Each row of a before or after table is a point. One or more steps were done to the points. Then noise was added and the rows were shuffled. The steps act on columns, c1 being the first. Name the steps. A step turns or swaps two columns, mirrors them in a line or flattens them onto one, adds a multiple of one to another, or multiplies or shifts one. Angles are multiples of 10 degrees, from the lower column toward the higher: turns from -170 to 170, lines from 10 to 170 but not 90. Use the fewest steps. Two steps may share a column if one is a turn and the other turns, adds or multiplies; they go together, in the order done. Otherwise the lowest column goes first.

Before (11 x 3):
[[  6.1  -2.3   1.4]
 [ -3.8  -4.1  -0.9]
 [-10.7   3.7   0.8]
 [ -9.2   5.0   4.4]
 [  3.4  -4.3   0.1]
 [ -4.8   8.3   0.2]
 [  1.7  -0.6  -0.6]
 [  3.4  -4.1   2.7]
 [  2.3   0.6  -1.1]
 [  2.9  -2.2   3.4]
 [  2.7  -2.1   2.7]]
After, 11 rows:
[[ -5.0  -3.9  -1.0]
 [ -9.8   5.0   4.0]
 [-11.9   3.9   0.6]
 [  2.4  -4.1   3.5]
 [  0.9  -0.6  -0.8]
 [  5.4  -2.5   1.0]
 [ -6.1   7.9   0.0]
 [  2.2  -2.4   3.4]
 [  2.3  -2.1   2.9]
 [  2.2  -3.9  -0.3]
 [  1.0   0.3  -1.1]]
Steps: shift c1 by -1.0

Before:
[[ 2.7 -4.9  3.6 -0.7  1.3 -2.2]
 [-4.0 -6.1 -6.2  6.5  0.4 -4.1]
 [-7.5 -0.8  0.6  6.2  5.3  2.4]
 [-1.3  1.9  6.8 -0.5 -1.4 -1.3]
 [-2.0 -1.6 -0.2 -0.7  2.4 -7.0]
 [-9.6  4.8  1.8 -3.2  5.7  0.0]
 [-0.1  0.8 -8.4  8.4 -0.3  2.7]
 [-0.2  1.2  2.8  2.3  0.8 -0.3]
 [-5.2 -0.9  5.6 -1.1  2.4 -0.6]
 [-4.6  3.1  5.2  1.9 -3.8 -6.6]
 [ 3.5  0.3  6.6  1.9  1.0 -6.1]
 [-2.2  6.9 -3.0  5.3  3.1 -0.3]
 [-5.4 13.9  4.4  4.2 -0.9  1.9]]
After (13 x 6):
[[ 2.0  1.7  6.8 -0.5 -1.3 -0.1]
 [-0.6 -5.0  3.7 -0.9  1.3 -3.3]
 [ 2.0  6.8 -2.8  5.3  3.0  1.1]
 [ 7.3  4.6  2.0 -3.4  5.6  6.2]
 [-1.6  0.7 -8.3  8.4 -0.1  2.2]
 [ 0.3  1.0  2.7  2.3  0.9  0.0]
 [ 7.9  3.1  5.1  1.9 -4.0 -2.3]
 [ 6.0 -1.4 -0.3 -0.8  2.5 -4.2]
 [ 5.9 -6.0 -6.3  6.7  0.3 -0.7]
 [ 1.3  0.2  6.6  2.0  1.0 -6.9]
 [ 4.4 -0.9  5.8 -1.1  2.5  2.7]
 [ 2.9 13.9  4.4  4.3 -0.9  4.9]
 [ 4.2 -0.9  0.6  6.3  5.2  6.7]]
Steps: mirror c1 and c6 in the line at 110 degrees

Before (12 x 11):
[[ 1.9 -1.9 -1.8 -1.4  4.0  2.7 -6.0 -3.1  8.4  0.3  0.6]
 [-2.2 -3.9 -2.9 -2.4  3.8  0.2 13.9 -0.3 -0.2  1.4  4.0]
 [ 1.2  7.9  5.0 -3.9 -4.6 -3.3  4.7 -3.5 -0.2 -2.0  3.6]
 [-3.9 -1.5  1.6 -5.2  3.2 -3.3 -4.2  1.5  0.4  9.2 -2.8]
 [-1.4 -2.0  7.3 -4.6  3.9  0.8  5.5 -3.6  0.3  1.1 -2.8]
 [ 8.4 -1.3 -5.4 -2.0  4.7 -2.2  4.8  2.6  3.7  3.6 -1.8]
 [-3.0  3.8 -0.5 -0.4  5.9  5.8 -5.6 -2.9 -0.4  4.8 -2.8]
 [-0.2 -1.9 -1.2 -4.0  1.7  4.6  0.5  4.1  2.4  2.2 -2.2]
 [-3.1 -3.0 -5.3  0.9  3.9 -1.3 14.9  0.7  4.1 -1.9 -3.8]
 [-1.0  3.6  7.3 -4.6  6.2 -2.1 -4.4  3.0  2.7  0.8  3.4]
 [ 2.1 -3.6  2.9 -0.9  3.6 -2.2 -4.5  1.7 -1.2 -0.8  0.2]
 [-1.3 -2.6  6.7  7.5  3.0  7.1 -1.7 -2.9  7.6  2.1 -0.1]]
After (12 x 11):
[[  1.9   3.9  -3.7  -5.3   3.0  -3.4   2.5   3.8   0.4  -0.4   9.9]
 [ -5.4  -6.9  -3.1   0.9   4.5  -1.3 -13.1   1.9   3.7   4.2  -0.7]
 [  5.5  -9.0   1.6  -4.1  -5.0  -3.1   1.2  -8.3  -1.0  -3.0  -2.8]
 [ -5.6  -2.4   8.0  -2.0   4.7  -2.0  -4.4   7.4   3.2   0.6   3.8]
 [  7.2  -2.1  -1.0  -4.2   3.8   0.9  -5.9  -9.0   0.2   2.4   2.4]
 [ -1.0   0.9  -0.4  -3.6   1.7   4.9  -1.8  10.4   2.7   1.4   2.7]
 [  2.8   5.3   1.9  -0.4   3.5  -2.5   1.0   4.3  -1.1   0.3  -0.9]
 [  7.4  -0.3  -1.1  -4.4   6.0  -1.6   5.7   7.8   2.7  -3.0  -0.3]
 [ -3.6  -5.9  -2.2  -1.9   3.7   0.4 -13.1  -0.4  -0.1  -4.3   0.1]
 [  0.0   0.9  -2.8  -0.7   5.8   5.7   6.2  -6.8  -0.5   1.0   5.4]
 [ -1.0   5.5   1.5  -1.5   4.5   2.7   3.5  -7.6   8.6  -0.2   0.4]
 [  6.5   3.0  -1.3   7.8   3.6   7.5  -0.2  -7.2   7.6  -0.8   1.8]]
Steps: swap c1 and c3; turn c2 and c7 by 140 degrees; multiply c8 by 2.5; turn c10 and c11 by 110 degrees

Before (13 x 14):
[[ 4.3 -1.9 -1.7  0.6  3.6  5.9  0.7  1.0  8.1 -6.6 -4.4 -3.3 -2.9  1.7]
 [-0.1  6.2 -0.3 -2.2  6.2 -3.2 -3.8  4.3 -2.3 -1.7  5.9  9.8 -2.8 -1.5]
 [ 1.0  1.1  3.7 -0.5  5.7  0.6  4.6 -3.8  6.1 -0.6 -5.0  1.7 -1.5  0.6]
 [ 3.3 -2.0 -2.2 -1.9  5.4  7.9 -4.4 -2.3 -2.2 -6.8  5.5  5.3  7.9 -0.8]
 [ 1.6 -0.7 -4.0  6.4  8.1 -2.5 -5.4 -0.1  4.8  1.5 -6.1  5.2  5.4 -1.2]
 [-1.6  7.3  4.9  1.5 -3.0  0.8 -0.5  2.9 -2.5 -4.7 -2.1 -2.3 -2.4 -2.4]
 [ 5.8 -2.3 -7.3  4.6 -0.8 -3.7  2.6 -5.4  2.6  3.8  3.0  2.4  2.9  6.2]
 [-6.0  0.7 -2.5 -1.0 -0.9 -3.5  4.3  0.7 -3.8 -7.1 -3.8  1.1 -3.5 -1.6]
 [-1.8 -4.2  3.7  1.9 -2.4  0.4 -0.9  5.0  5.0  3.3  7.2 -2.6  6.5  0.2]
 [-1.7  2.0 -0.4  0.9  4.1  6.2  2.1  0.5  5.7 -3.5 -4.1  1.9  1.6  3.4]
 [ 0.2  1.6 -4.8 -3.0  0.4  1.9 -3.6 -1.4  6.7 -2.3 -4.3 -3.9  5.9 -2.7]
 [ 2.7 -1.7 -7.1 -5.0 -2.4  4.3  6.6  1.9 -1.4  4.0  2.2  4.9 -4.2 -3.1]
 [ 0.8 -5.2  2.8 -2.5  0.5  1.3  3.2  6.6 -1.1  5.1  6.8 -3.2  3.4  5.5]]
After:
[[  3.1  -0.7  -1.7  -2.9   9.5   4.5   0.0  -3.6  -3.0  -9.0  11.0   5.3
   -8.8   6.4]
 [  0.4   3.1  -4.9  -1.5  -1.8   3.2   0.3  -6.4   6.4  -3.2  -0.4  -4.0
   -6.8   0.2]
 [  4.5  -1.9  -2.6  -0.1   1.5   1.3   0.6  -0.8   8.5  -8.7  -6.3  -3.7
    2.4   6.3]
 [ -1.6   1.3  -1.5   2.0   5.4   0.0  -2.2  -0.1   6.1  -4.1  -3.1   1.7
   -0.5   7.1]
 [  1.2   1.0   6.8  -0.1   7.5  -0.4  -2.9   0.9   6.2  -0.4  -6.1   1.5
    3.7   0.5]
 [  2.0  -4.0  -5.3   5.9  12.0  -0.1   1.9  -4.0   4.7   1.7  -2.2   4.6
   -7.7  -3.1]
 [  2.9   1.1 -10.0  -5.5   1.2   5.1  -4.5  -6.0  -1.4   5.2  -1.1   4.8
    7.0   2.3]
 [  5.4  -4.2  -6.0   2.1   0.3  -7.7  -3.4 -12.1   2.6   5.2   4.6   2.7
   -1.4  -0.4]
 [ -1.6   5.2   3.9   4.8  -4.4   3.0   1.5   7.5  -2.6  -5.8  -3.9  -2.5
    1.8  -0.7]
 [ -5.5   1.2  -3.8  -0.6  -0.1   0.0  -1.9  -2.2  -4.0  -9.4  -6.6   0.7
    5.2  -3.8]
 [ -1.6  -4.9   1.0  -0.2  -4.2  -0.3  -2.4   7.6   5.5   4.1  11.4  -2.4
   -6.4   0.6]
 [  0.9  -2.8  -0.8  -4.5  -1.3  -4.9  -4.4   8.2  -0.8   6.8   8.8  -2.8
   -0.8   4.0]
 [  0.3   6.5  -2.7   1.1  12.9  -0.4   4.7   2.6  -2.2  -2.2   4.1   9.6
    0.5  -3.2]]
Steps: turn c2 and c4 by 30 degrees; multiply c3 by 1.6; turn c3 and c8 by 40 degrees; add 0.7 times c12 to c5; turn c6 and c14 by 60 degrees; add 0.7 times c13 to c11; turn c7 and c13 by 150 degrees; multiply c10 by 1.3

Before (9 x 20):
[[  3.6   5.8  -8.1   9.6   3.2   2.4  -1.1   0.0   0.8   5.8  -5.7   4.4
    6.5  -2.2  -1.3   0.1  -0.5  -0.1   0.2  -5.0]
 [ -6.1  -2.6   3.0  -2.2  -0.2  -2.8   2.7  -3.6   1.8  -0.1  -4.3  -5.1
   -3.7   5.8  -1.0  -9.5   4.0   4.5  -9.6   6.8]
 [  2.3   4.0   1.5   1.0   5.7   0.2   4.3  -6.3  -2.6   7.3   3.9   4.2
    4.2  -2.1  -4.1   1.4  -9.6  -2.7   3.0  -4.5]
 [ -4.3  -0.8  -2.0  -5.9   2.1  -4.2  -1.9  -7.8  -0.1  -5.5  -1.2 -10.0
   -3.9   6.9  -1.7  -7.8   0.6   2.6  -4.9   1.5]
 [  2.3  -2.3  -2.8   2.3   3.4  -2.3   5.3  -6.4  -2.1   5.1  -2.7  -1.5
    1.9  -3.4 -10.3   1.7  -4.9  -2.2   5.2  -6.0]
 [  1.5   4.5  -3.9   2.4  -3.2   0.6  -4.1   5.7  -1.7   9.4  -7.1   4.4
    1.3   0.0  -5.1  -3.5   0.0  -0.1   1.6  -6.3]
 [ -2.2  -3.5   5.8  -1.9   1.3  -1.9   1.4   2.5   2.0   1.7   1.4  -4.2
    2.6   9.1   4.7   1.0   4.7   2.7  -7.0   0.3]
 [  0.2   2.9   3.3   1.1  -6.1  -3.8   6.1   2.5   2.8   1.7   2.5  -0.9
    0.6   7.3   1.8   1.6   0.7  -0.6  -1.4   2.5]
 [ -6.7  -1.6  -6.5  -5.1   4.6  -2.2  -0.4  -2.7  -1.5  -2.0  -7.1  -0.8
   -3.3   3.3  -7.6  -3.0  -0.6  -3.4  -2.6   2.9]]
After:
[[  2.4   1.9   1.4   2.3   5.9   0.2   4.5  -6.1  -2.7   7.2   4.0  -3.6
    3.8  -2.2  -4.0   1.5  -9.9  -2.6   3.0   4.7]
 [  3.8   6.6  -8.1  11.4   3.3   2.3  -1.0   0.0   0.7   5.8  -5.6  -3.0
    2.8  -2.3  -1.4   0.0  -0.4  -0.1   0.2   4.8]
 [  1.6   9.6  -3.9   2.7  -3.4   0.7  -4.2   5.9  -1.8   9.6  -7.2   0.3
    0.3  -0.1  -5.4  -3.3   0.1   0.0   1.7   6.4]
 [ -6.2  -7.9   2.9  -3.5  -0.2  -2.7   2.6  -3.4   2.0  -0.2  -4.4  -1.6
   -2.7   5.9  -1.1  -9.7   3.9   4.6  -9.5  -6.9]
 [ -6.9  -3.3  -6.5  -5.8   4.5  -2.4  -0.6  -2.8  -1.3  -1.7  -6.9   0.3
   -1.4   3.2  -7.6  -3.1  -0.5  -3.4  -2.5  -3.0]
 [  0.2   2.4   3.6   1.1  -6.1  -4.0   6.1   2.3   2.9   1.4   2.7  -2.0
    0.4   7.3   1.9   1.4   0.7  -0.5  -1.4  -2.2]
 [  2.4  -6.4  -2.7   2.7   3.2  -2.6   5.4  -6.5  -2.3   5.0  -2.5  -1.0
    1.1  -3.2 -10.1   1.7  -5.1  -2.4   5.2   5.9]
 [ -2.1  -3.5   5.9  -0.8   1.1  -1.7   1.3   2.4   2.2   1.8   1.5   1.9
    3.0   9.1   4.6   1.0   4.6   2.5  -7.1  -0.6]
 [ -4.1 -13.7  -1.8  -7.0   2.2  -4.1  -1.8  -7.6  -0.1  -5.7  -1.5  -7.1
   -1.4   7.1  -1.9  -7.7   0.8   2.6  -4.7  -1.4]]
Steps: add 0.7 times c8 to c12; turn c2 and c12 by -60 degrees; turn c4 and c13 by -20 degrees; multiply c20 by -1
